Every row gives one point. Before rounding, the points of a table are all equally far from one centre. They may lie mostly on one side of it. Where is the centre, to within rounding?

Points (7 x 2):
[[ 21   3]
 [-71 -39]
 [-27 -47]
 [ -7 -40]
 [-57 -46]
 [ 15  38]
 [-13 -43]]
Centre: [-39  12]

Points (16 x 11):
[[-26  43 -15  47  35  -3  47  18 -20  43  74]
 [-35  65 -51 -25  11  -8  -9  13  11  18  72]
 [-25  20  -6  38 -22   2 -15  20 -28  39  83]
 [-30  15  -2  55  -5 -43  36  -1 -42 -24  41]
 [-89  51  -5  30 -10  -5   9 -16   4  17  73]
 [-85  49 -53  37 -25 -31  47   6  -4  33  56]
 [-10  34 -76  -7 -29 -16  24 -22   7  35  63]
 [-53  52 -20  16 -35  -8  48 -18  11  19 102]
 [-61  60 -18  27 -24   3  28 -45 -27  11  73]
 [-45  57 -40  38 -23 -29  29 -18 -57  35  45]
 [-71  18 -52  39 -13 -33  30 -17  -3  23  75]
 [  7  60 -61  17   5  -2  58  -9  -2  29  18]
 [-46  38 -46  53 -38 -14  11  -7   8  18  56]
 [-41  19 -61  39 -14 -13  -8   1   4  43  51]
 [-47  11 -47  55  12   7  37   8   0  23  83]
 [-95   4 -25  28 -18  18 -10 -15 -12  29  51]]
Centre: [-41  16 -13 -13 -12   0  41  14 -17  15  35]

Points (31 x 24):
[[  17  -35  -69   24  -10    0  -47   58  -25   83   53  -14  -59   41
    24   66  -16   -8   -3    8   -9  -39  -66   19]
 [  21  -55  -23   38  -31   14  -62   62  -38   80   -1  -22  -48   42
   -32   59   -3  -42   -3  -15  -20   -9  -79   42]
 [  45  -74  -20   18  -15  -11  -49   33   -8   65   36    9   19   47
   -23   67  -55   32  -17   20   -5  -17  -71  -26]
 [  29  -46  -21   17  -50   -2  -57    8  -46   77   20    0  -46   32
    36   61   -7  -20  -32   11   10  -21  -51    8]
 [  28  -25  -49   13  -40  -14  -67   64    3   63    8    9  -36   83
   -22   67  -16   28   26  -33  -13    3  -48   11]
 [ -26  -96  -30   15   19   -8  -63   25    5   35   62    3  -62   66
   -30   58   10  -11   -3  -22  -12   -9  -18  -20]
 [   0  -63  -23   51  -31   17  -57   42   14   69   32    0   10    0
    -7   54  -11   11  -11  -31   38  -21  -58   51]
 [  -6  -82  -21   49   -8  -25  -25   69   -1   70   52   29  -47   34
   -41   52   11  -27   -6  -42   -5   -9  -60   30]
 [ -14    8  -13   31   12   14  -56   14   -7   62   24   13  -22   30
    18   69   -2   -1  -52  -65    5  -16  -67    3]
 [  23  -96  -25   72  -12  -13  -51   59  -19   56   16   18  -48   30
     1   69    2  -20   -3  -23   -5  -42  -52   17]
 [  12  -60  -45   38    9   34   -4   21  -18   38   21   18  -26   72
    12   73  -20    1  -17    0    3  -33  -32   78]
 [ -22  -74  -48   62  -45  -32  -33   28    7   79   28   -7  -26   41
    -8   61  -44    2  -10  -49   -6    4  -23   11]
 [  -7  -55  -12   25  -24    8  -49   22  -15   64   69   19  -55   56
    31   63  -45   -5   19  -27   -2  -11  -17   30]
 [  -6  -54  -59  -14    7    2  -36   57  -41   57   43   28  -38   71
   -39   46    1  -15  -14  -11    9  -11  -36    0]
 [  -8  -79  -26   45   -6    6  -40   24  -20   43   38   -5   -1   76
    15   89  -68    4  -14  -18  -14  -36  -48   29]
 [   7  -46  -25    1  -17  -39  -31   54    4   84   38   -7  -18   67
     4   31  -36   22   18  -17   -2  -44  -84   17]
 [  37  -34  -51    5  -43   22  -54   13   10   61   68   18  -13   32
    -5   59  -32   25   -8  -20   19   -4  -11   -3]
 [ -10  -51   13   -1  -13    8  -51   44  -32   16   36  -21  -38   56
    13   78   13   -2  -30  -27  -14  -80  -70    0]
 [  20  -55  -22   25   20  -19  -25   -2    5   59   49   31  -48   51
    55   72  -17  -38  -38    3    1  -24  -59  -21]
 [ -19  -76  -36    8  -20   12  -71   23   -9   42   48   -7  -30   68
    23   81   19   28   11  -49   -7   -1  -39   31]
 [ -17 -102    5   61   17   13  -35    0  -31   57   34    2  -19   65
    -6   83  -25   16    0   -1  -16   16  -71  -22]
 [  59  -66  -44    0  -38    7  -11   24  -15   52    8  -10  -56   37
     8   19  -23  -44   17  -29  -38  -30  -35   51]
 [  31  -79   -6   10  -41   -5  -76   -1  -20   57   61   16   -5   57
    26   68   -4   10   10  -12  -23   -8  -39   -7]
 [  10  -28  -51    9  -42   26  -39   48  -22   61   49   26  -58   18
    -1   51   15  -27  -23  -17    7  -20  -14   45]
 [  -7  -94  -40   53  -46  -24  -23   45  -17   39   39  -37  -27   88
     7   77    0  -23   -7  -34   28  -20  -70    2]
 [  31  -52  -43   38  -29  -21  -22  -21  -46   33   59    1  -54   49
     1   71  -24  -18   -6  -17    5  -31  -35    7]
 [ -24  -21    2   34   32   15  -49   45    7   70   15   22  -55   27
    -5   77   51   22   10    1   25    0  -31   26]
 [   1  -66   -8   28    7  -10  -73   25    6   77   44    2  -28   48
   -16   82  -19   13   -5  -25   22  -23  -73    1]
 [  48  -54    4   29    7   11  -17   29  -41   83   53   -2  -37   50
    22   74  -10   11  -37  -12  -28  -53  -38   -2]
 [  35  -84  -27  -22    1   36  -57   13   -8   56   40    5   -5   27
   -13   94  -14    9    5   19   13  -15  -52   -3]
 [  59  -38  -19  -21  -23   -1  -28   11   -9   52   45   -9  -38   -8
   -29    9  -15   -9   19  -21   48    0  -55   17]]
Centre: [ 13 -32  -6  27  -3   2  -8  50   9   9  25 -31 -12  29   8  44  -1 -11
  -5   2 -21  22 -41  -1]

Points (29 x 24):
[[  14   -6   24    6   27  -12  -52   40  -36  -24  -64   24  -52   -6
   -15  -10   88   -6    2   23  -28   10  -61  -51]
 [  29  -45   54  -34  -10    6  -34   46  -11  -31  -51   29  -39    3
    21  -12   46   -5   21  -12  -48    9  -97  -42]
 [  25  -11   -2   -7   -3    6  -62   37    9    2  -72   59  -37    6
     1    6   82   -7   -5   38  -67   17  -32  -60]
 [  16  -41   31  -18   32   23  -37   82   29   -5  -55   11   -1    9
   -21   21   64    1   -3  -31  -21    7  -90  -23]
 [  -3  -20    6  -14   11    5  -26   83   30  -23  -41   54  -23   10
   -21   10   48   -8   -1   25  -28   20  -73  -95]
 [  -1  -28   43  -15  -22    4  -75   74   50  -28  -37   22  -66  -14
    -5  -20   49  -35   28   30  -66   31  -49  -32]
 [   1  -53   47   -9   17   40  -47   88   23  -14  -58   43  -33   -1
   -21  -28   93  -33   21   10  -17   20  -38  -37]
 [  -6  -19   49  -39   -8    7  -26   53   28  -37  -89   29  -54    9
   -32  -17   68    3   30  -36  -12  -12  -34  -44]
 [ -18  -34   49  -36  -18   43  -45   51    7  -18  -76   33  -58  -15
    -4   -5   71   -9   14   19   -3   21  -85  -39]
 [  -5  -68   21  -34   -5   53  -43   33  -34  -49  -38   45  -27  -23
   -41    3   64  -23   25   17  -33   54  -48  -24]
 [  34  -38   31  -17  -25    6  -27   67   10  -30  -59   -5  -52  -10
    -5   62   69    1   -4   -2  -44   32  -66  -73]
 [  24  -49   17  -37  -16  -19  -42   56   27  -29  -58   62  -21  -18
     6    9   20   24    3    9  -33   28  -58  -57]
 [  27  -47   51  -12    8   -5  -59   43   20  -35  -38   19  -32   42
    -5   -2   99  -40   -6   49  -64   -7  -70  -51]
 [ -14  -53   45   -4  -36    1  -28   49   47  -24  -58   75  -43    9
    -5   27   12  -33   -3   -5  -87   37  -35  -55]
 [  32  -52   36  -11  -38   44  -48   84   13  -10  -45   34  -43   -8
   -52   11   42  -29   47   23  -22  -11  -58  -29]
 [ -20  -21   45   14  -23   31  -58   39  -20  -25  -61   33  -43  -30
    -3   16   53  -27   -2    6  -48    9  -90  -50]
 [  -1  -33   20  -18  -14    0  -42  -25   34  -12  -31   24  -34    7
     2  -42   83   15   -7   -6  -56   26  -57  -63]
 [  -2  -16   18  -11  -14    5  -28   29  -11   -1  -42   42  -72  -30
    38    8   76  -49  -10   25  -24  -20  -71  -84]
 [  16  -40   34   -7    3   12  -29   48   -9    0   11   23  -23   11
   -10  -44   61   -3   35   26  -59   15  -78  -64]
 [ -15  -38   37  -40   -7   38  -34   95  -13  -21  -46   27  -31    2
   -33   19   64  -11   -3    6  -15    9  -77  -62]
 [  15  -58   55  -45  -27    1  -25   71   40  -24  -65   44  -29   18
    -3  -16   47   24  -14   17  -55   39  -49  -43]
 [ -13  -36   55  -42    6   20  -59   37   17  -35  -82   31  -30   12
   -15   -9   59  -15    9    9   -2   24  -13 -105]
 [   3  -23   36   21   19   31   28   53   25   -7  -50   -1  -29    3
   -18   11   61    2  -16   14  -18   33  -95  -95]
 [  -3  -59   72    4  -56   50  -46   48   -4  -34  -49   22    2  -19
   -29   -2   61  -16    5   12  -26  -17  -71  -49]
 [  12  -57   10   -6  -10   13  -13   54   48  -45  -43   39    6   38
     3  -16   46   22  -52  -23  -28    0  -48  -62]
 [  20  -21   12  -21   -4   -9  -42   65   27  -29  -32   -2   -8  -15
    -5   19   37   41   -9   -8  -15   12  -69  -80]
 [  11  -22   66  -40   17   43  -43   52   31  -46  -32   31  -17  -24
   -49  -17   19   23   -8  -20  -46    9  -23  -14]
 [  12  -19   42  -40  -36   37  -85   35   23  -51  -49   11  -42   54
   -25   12   45  -28   23   21  -59   20  -69  -19]
 [  -6  -76  -17  -50   -1   47  -47   49    0   24  -47   13  -38  -24
   -12   17   35    8   19   20   13   -5  -35  -63]]
Centre: [ -1 -21  25 -13 -11   7   8  17  18 -12 -32  -8  -9  10   0  14  29 -49
  -3  26 -15  11  -9 -13]

Points (30 x 24):
[[ 68 -55 -45  61  73 -13  41  -5 -27   5  40 -46  50  -7  20   3  41  47
  -34  22 -32  22  16  47]
 [ 52 -53 -12  64  84  12  36 -13 -29 -12  57 -65  46   4  46 -15   4  73
  -37  41  -6  -4  20   5]
 [-11 -21 -13  53 116 -13  -5  19 -52 -47  26 -27  64  -6 -11   3  13  78
  -30   5  -3 -22  13  29]
 [-22 -24 -26  50  59   4  -4 -20 -34  20  22 -55  25  -7  44   6  23  94
  -46  39 -44  -3  28  41]
 [ -4 -52 -24  95  63 -13 -23  10 -18 -42  73 -19  23   7  12 -13  40  41
  -34   9 -15  44 -37 -25]
 [  0 -35  12  86  93 -38  29 -36  19 -17  74 -40  35   9   0 -41  69  36
  -27  31  -3   2  31  18]
 [  1  14  11  35  74 -51   7 -31  -9 -30  39 -33  39  -6   6  -7 -16  73
  -46   0 -43   5  47  21]
 [ -5  23   6  70  62  14 -50  23 -14   7  38 -63  15  -8  -3 -13   0  78
  -32  75 -12  10  37  27]
 [ 30 -32 -58  71  82  14 -26 -13 -47   0   6 -30   8 -15  12  -7  29  45
   -6  16 -13   5  34 -13]
 [-10 -57  -5  45 108 -26  24 -19   4  -3  49 -10  41   7   8  20  27  53
  -61  30  42  52   5  18]
 [-23 -23  15  70  72  21 -10  31  10   4  29 -33  54 -31  19 -12   4  95
  -23  62 -48  10  20  46]
 [ 25 -24  -3  57  68   1  22 -33  -4   8  57  12  56 -23  38  -2   3  50
  -24  40  14  15  32 -32]
 [ -1   0  14  20  75  12  -3 -17 -32 -23  65 -21  22   2  -1   7 -51  81
  -24   0  15 -38  21  33]
 [ -2 -11 -20  70  54 -27  26  30 -34  -2  42  -7  62  48  51 -44  -1  66
   -8  76 -16   7 -26  59]
 [-14   5 -15  62  80 -14   8  49  -8   5  46 -24  49  -6   3 -33  35  53
   21  10 -18  12  85  41]
 [ -1 -16 -31  74  92  -2  13  34 -22  -2  26 -32  47  37  50 -21  21  79
  -49  32  18  43  -5  49]
 [  9  -2 -14  54  66  39 -32 -16 -55 -10  33 -32  54 -15  -3   2  18  81
  -46  44 -32   2   8  21]
 [ 37 -76  29  26  79 -19  18  -3 -17   0  68 -29  19  36   7  33 -18  60
  -64  33  18 -23  26  53]
 [  0   0 -47  56  52  30 -26  19 -36 -24  44  -2  50 -27   4  -1  -7  78
  -33   6  -9  -2  20  15]
 [  0  -6   2  65  32   7   9 -22  10 -25  58  -5  51 -11  40  13  37 104
  -25  36   1  52 -12  18]
 [ -8   4 -48  51  74 -34  68 -17 -12 -18  26 -55  66  16  55 -27  49  25
  -22  63  16 -29  49  33]
 [  9 -55 -38  63  59  -8 -19   7 -13 -17  83 -53  22  31 -19  15   7  58
  -42  63 -19 -25  43  30]
 [ 50 -71   5  40  52  -2   2   9 -56 -12  44   5  45 -20   7 -51  22  76
  -18   3  19  -5  58  33]
 [ 18 -29 -24  77  65  44   1   0 -26  46  65 -30  40   7  32 -22 -22  33
  -25  27  34  24  40  39]
 [-27 -44 -23  80  61  25   0  43   3 -51  61 -30  55  10  64  37   8  63
  -46  48  -6 -39  10  39]
 [ -1  11 -18  76  70   4   1 -17 -10 -22  59 -70   7  47  25 -20 -32  36
    1  75  -2  16  61  13]
 [  6 -25 -14  61  85  26  22 -18  11  49  62  -9  41 -31  15   3  14  54
  -14  41 -12  -2   2  51]
 [ 43 -42 -22  74  80 -17  58   8 -11  21  21 -62   6 -15  57 -28  46  28
  -33  51  -1 -14  -6 -16]
 [ -5 -15  -3  21  71  24   9  -5 -53  13  55 -12 -18 -39  20 -13  43  75
  -19  52  10  13  33  20]
 [ -2 -43 -64  60  39 -27  -6 -10  -6  18  24 -10  49  22   0   6  68  51
  -32 -15   2 -18  39   9]]
Centre: [ -3 -37  20  12  23  -7  -8  14  -1 -31  13 -53  36   5  24 -10  19  -8
   0  28  12   4  -1  36]
